Each row of a before or after table is a point. One or more steps were done to the points. Then noise was added and the rows were shuffled. The steps act on columns, c1 being the first. Write out the steps. A step turns or swaps two columns, mirrors them in a line or flattens them onto one, adds a multiple of one to another, or multiplies or shifts one. Angles are multiples of 10 degrees, from the lower column toward the higher: turns from -170 to 170, lines from 10 to 170 but not 90. Use the fewest steps. Two steps may share a column if one is a turn and the other turns, adds or multiplies; they go together, in the order done. Otherwise the lowest column goes first.

Before, 9 rows:
4.7	6.9	-3.6
-0.2	-0.3	1.5
0.4	-1.7	-1.5
1.2	0.2	-1.6
-2.6	-0.1	-0.7
-1.3	0.6	-1.5
-0.1	0.2	-2.8
1.9	-1.1	0.2
-0.6	-1.8	0.9
After:
4.4	-1.1	-0.2
3.1	0.8	-1.4
-0.3	1.2	-2.6
-0.4	-0.8	1.4
11.7	7.5	-1.0
-3.1	1.2	-1.1
-6.8	0.2	-0.7
-1.5	-2.0	0.2
1.0	-1.1	-2.0
Steps: multiply c1 by 2.5; turn c2 and c3 by 20 degrees

Before (14 x 8):
7.9	-2.6	-0.9	0.5	-1.0	-2.2	-0.5	-4.0
-1.3	-2.8	-2.7	-0.2	-0.8	-1.4	1.4	3.1
-1.5	-4.1	-0.4	0.2	2.5	0.4	-1.0	3.2
-2.6	-3.1	1.9	-0.3	0.7	0.3	0.7	-1.1
-2.7	-0.5	1.0	0.5	-2.4	-2.0	4.6	1.6
-1.4	2.5	1.8	0.1	0.5	2.0	-1.0	2.2
2.6	0.3	-2.5	0.0	0.1	-2.1	-1.6	-0.3
2.6	-3.2	-2.1	-1.5	3.7	3.6	0.3	1.1
-3.1	0.2	-0.9	-7.8	-2.4	0.9	2.8	-8.2
-3.7	0.7	0.6	-6.8	2.2	3.1	1.5	1.5
-0.6	-3.2	-2.5	-0.7	-2.0	-1.7	4.3	2.6
-2.5	1.5	-0.3	0.7	5.4	1.6	2.5	0.2
-1.1	-3.6	-2.7	-3.9	-2.2	8.4	-1.2	-10.4
-3.2	-1.2	-2.4	-2.2	1.2	-1.1	-1.6	3.4
After, 14 rows:
1.9	-3.7	-2.0	-1.6	3.9	3.7	0.2	0.9
2.5	-0.2	-2.7	0.1	-0.1	-2.0	-1.6	-0.2
-3.3	-0.6	-2.4	-2.0	0.9	-1.2	-1.5	3.5
7.1	-3.9	-0.9	0.4	-1.1	-2.2	-0.4	-3.8
-2.1	-3.6	-0.4	0.3	2.6	0.4	-1.2	3.3
-2.5	0.1	1.0	0.5	-2.4	-2.0	4.8	1.6
-1.1	2.8	1.7	0.1	0.5	2.0	-0.8	2.3
-2.1	1.9	-0.2	0.8	5.5	1.5	2.5	0.1
-3.5	1.4	0.5	-6.7	2.0	2.9	1.5	1.4
-3.0	0.7	-0.9	-7.8	-2.4	0.7	2.7	-8.2
-3.0	-2.8	1.9	-0.4	0.7	0.4	0.7	-0.9
-2.0	-2.3	-2.8	-0.3	-0.7	-1.4	1.4	3.4
-1.2	-3.1	-2.4	-0.6	-1.9	-1.8	4.4	2.6
-1.6	-3.3	-2.8	-3.9	-2.2	8.3	-1.2	-10.6
Steps: turn c1 and c2 by -10 degrees

Before (9 x 12):
1.9	-3.1	3.2	1.0	-2.8	-2.3	4.3	-3.5	0.6	2.1	-1.6	-1.9
-4.6	6.5	0.0	-1.0	1.3	5.2	-0.9	-1.0	-2.2	4.9	0.0	0.1
1.3	0.1	-3.1	7.2	0.5	0.1	1.5	0.4	-0.7	-2.1	-0.6	-4.9
-3.8	3.8	-1.0	1.2	-1.0	4.5	-5.9	1.4	-3.3	1.9	-2.2	2.3
1.0	-1.8	4.8	3.7	-3.7	2.7	2.6	-4.8	3.0	2.1	2.3	-0.9
2.0	-3.1	-2.5	5.1	-0.3	-2.2	2.6	-5.5	2.4	1.2	0.9	-0.1
-4.4	3.9	-2.2	-1.0	4.5	7.5	-5.5	0.2	-1.6	-0.9	-3.9	-0.9
-0.8	4.6	-0.7	-2.1	-0.8	5.4	-1.3	1.9	2.2	2.4	-1.1	2.1
3.8	-1.6	1.4	0.2	-2.0	-0.2	0.1	-3.6	0.2	2.3	4.0	-2.6
After (9 x 12):
1.2	-1.5	3.2	5.0	-1.9	2.7	2.8	0.6	2.4	3.1	2.2	-0.6
1.9	-3.2	0.9	3.3	-1.2	-2.1	4.4	0.7	-0.2	2.7	-1.4	-1.7
-3.9	3.9	-0.9	-1.7	4.0	6.8	-5.7	-1.5	-1.4	-1.4	-3.8	-1.4
1.1	0.0	7.3	-2.9	0.3	0.2	1.7	-0.6	0.1	-1.9	-0.6	-4.5
4.0	-1.4	0.3	1.6	-0.4	-0.4	0.3	0.1	-0.5	2.0	3.7	-2.5
-4.3	3.4	1.1	-0.5	-1.1	4.3	-5.5	0.3	-3.8	0.6	-2.7	2.2
-4.7	6.6	-0.7	0.3	1.1	5.2	-1.0	-1.4	-3.6	3.9	0.4	0.2
-0.7	4.3	-2.9	-1.0	-1.4	5.3	-1.2	0.7	1.3	3.1	-0.9	1.5
2.3	-2.9	4.8	-2.4	1.8	-2.0	2.3	-0.3	2.2	2.1	0.8	0.0
Steps: swap c3 and c4; flatten c5 and c8 onto the line at 160 degrees; turn c9 and c10 by 20 degrees

Before, 14 rows:
2.3	1.4	-4.2	4.2	0.9	-3.1	3.5	3.2	-0.1	-5.3	-4.3	0.3	-3.9	0.0	-1.7	2.7	1.4	-0.1	1.5	0.9
4.4	-1.7	0.4	5.1	5.8	3.8	-0.3	6.9	0.5	-0.7	2.8	-5.3	-0.9	2.2	-0.6	-1.3	2.8	-3.1	-1.1	-0.9
2.3	-1.2	1.5	4.9	4.3	0.7	2.9	1.0	-2.1	0.6	2.6	1.5	-4.9	0.2	-1.7	3.6	-0.2	-5.5	-1.2	-2.7
-0.1	1.0	-3.3	3.2	2.5	2.6	3.1	-0.7	-4.8	-4.4	-4.9	-2.4	-2.9	-1.1	1.6	-2.3	0.4	-5.3	1.4	2.1
-3.8	3.6	1.9	3.9	2.5	-3.1	0.3	0.7	2.3	0.9	-5.5	-4.2	-1.6	-2.9	-0.5	0.8	-4.0	-4.3	3.0	-1.3
1.4	-3.0	-0.8	1.4	8.1	1.2	-2.7	1.4	-3.0	-1.5	2.0	0.7	-0.9	-3.2	-2.7	2.4	2.1	-2.7	1.2	2.8
0.3	-0.4	4.1	2.1	0.2	-2.8	0.1	0.4	-0.3	-3.0	0.2	-5.1	0.0	0.9	-4.9	3.3	-3.9	-1.0	2.5	-1.1
3.3	-2.7	-0.5	-3.1	3.3	-3.3	4.5	0.4	-0.9	0.6	0.3	0.7	-3.5	4.0	2.4	-2.5	3.0	1.8	-0.4	2.2
3.3	2.0	-1.8	-1.2	-0.4	-3.8	4.3	6.5	3.8	0.3	2.0	2.3	-4.3	-1.6	2.3	3.1	-2.9	2.9	0.1	3.4
2.6	-0.4	-4.0	-0.4	2.8	-3.9	-1.2	4.8	-4.6	-2.2	-3.2	-3.7	1.2	-3.0	-0.5	-2.1	2.7	1.7	-2.0	-0.1
0.8	-4.0	-4.3	-1.8	2.0	-3.7	-0.2	-0.6	-4.0	0.0	-4.4	0.4	-3.0	1.6	0.4	-0.1	-1.4	-2.1	-2.3	0.3
-0.1	0.9	4.0	-3.4	6.3	-0.3	1.0	6.3	0.7	-1.5	3.1	-4.2	-2.9	2.2	-2.5	2.4	0.8	-1.9	2.7	0.6
-0.2	-0.3	1.8	3.6	0.4	-0.5	2.1	2.1	2.1	3.1	0.2	2.1	0.7	1.9	-3.5	-1.2	-0.9	-1.4	-3.3	-0.6
1.6	3.9	-3.9	3.9	3.8	-2.0	-3.0	-0.3	-0.4	-1.5	-0.1	0.6	0.9	3.9	-2.3	-4.1	-3.6	-1.2	-3.4	-4.5
After:
3.2	-1.3	-1.7	-4.6	-0.5	-3.9	-0.3	6.4	3.7	2.9	2.0	2.3	-7.6	-1.6	0.7	0.1	-3.0	2.8	2.4	3.3
-0.1	-4.4	-3.6	-1.1	2.5	2.6	-0.8	-0.5	-5.1	-2.3	-4.8	-2.3	-2.5	-1.0	-1.6	-4.5	0.6	-5.3	2.5	2.1
2.2	-5.5	-4.0	-0.9	0.6	-3.3	-0.5	3.1	-0.3	2.8	-4.5	0.5	-5.5	0.1	-3.5	-5.1	1.6	0.0	-0.5	1.1
-0.1	-3.9	2.0	0.5	0.3	-0.4	-1.2	2.3	2.0	-1.2	0.1	2.2	-0.4	2.0	4.8	3.2	-0.9	-1.3	-5.7	-0.3
3.3	1.4	-0.5	-3.6	3.2	-3.3	-4.6	0.3	-1.0	-2.5	0.3	0.5	-3.8	3.9	1.2	0.7	2.9	1.8	2.0	2.3
2.7	-5.2	1.4	0.6	4.5	0.6	-2.5	1.2	-2.1	3.5	2.8	1.6	-5.3	0.4	1.5	0.6	-0.1	-5.6	-2.2	-2.6
0.9	2.5	-4.4	0.7	2.3	-3.6	-3.2	-0.6	-4.0	0.1	-4.6	0.6	-2.6	1.3	4.6	0.0	-1.4	-2.1	-1.2	0.3
2.7	0.8	-4.0	0.7	2.8	-4.4	-0.1	4.9	-4.6	-2.2	-3.2	-3.9	-1.1	-3.1	3.2	-2.1	2.6	1.4	-1.8	-0.2
1.7	-2.9	-4.0	2.5	3.7	-2.1	4.8	-0.1	-0.4	-3.9	-0.2	0.7	1.1	3.8	5.6	-1.3	-3.7	-1.1	-4.3	-4.6
4.5	-3.8	0.1	3.4	5.9	3.9	-1.4	6.8	0.3	-1.3	2.8	-5.7	-4.3	2.2	2.1	-0.9	2.7	-3.2	-1.2	-0.8
1.3	0.6	-0.5	4.0	8.2	1.1	-1.6	1.6	-3.0	2.6	1.9	0.8	-1.6	-3.5	-3.2	-1.7	2.0	-2.8	-1.8	2.8
-3.9	-4.4	1.9	0.2	2.8	-3.3	2.9	1.0	2.2	0.8	-5.4	-4.2	-2.0	-2.9	-5.7	1.3	-4.1	-4.3	1.6	-1.6
0.3	-1.8	4.2	1.2	0.1	-2.7	-0.3	0.3	-0.2	3.2	0.2	-4.9	-0.2	0.7	-6.1	-2.9	-3.9	-0.9	-3.0	-1.1
0.2	2.3	4.1	-2.8	6.2	-0.2	0.3	6.7	0.6	2.1	3.0	-4.2	-5.9	2.2	-6.0	-1.4	0.9	-2.1	-0.5	0.7
Steps: turn c2 and c7 by 120 degrees; turn c2 and c4 by 60 degrees; add -0.5 times c8 to c13; swap c10 and c16; multiply c19 by 2; turn c15 and c19 by 70 degrees
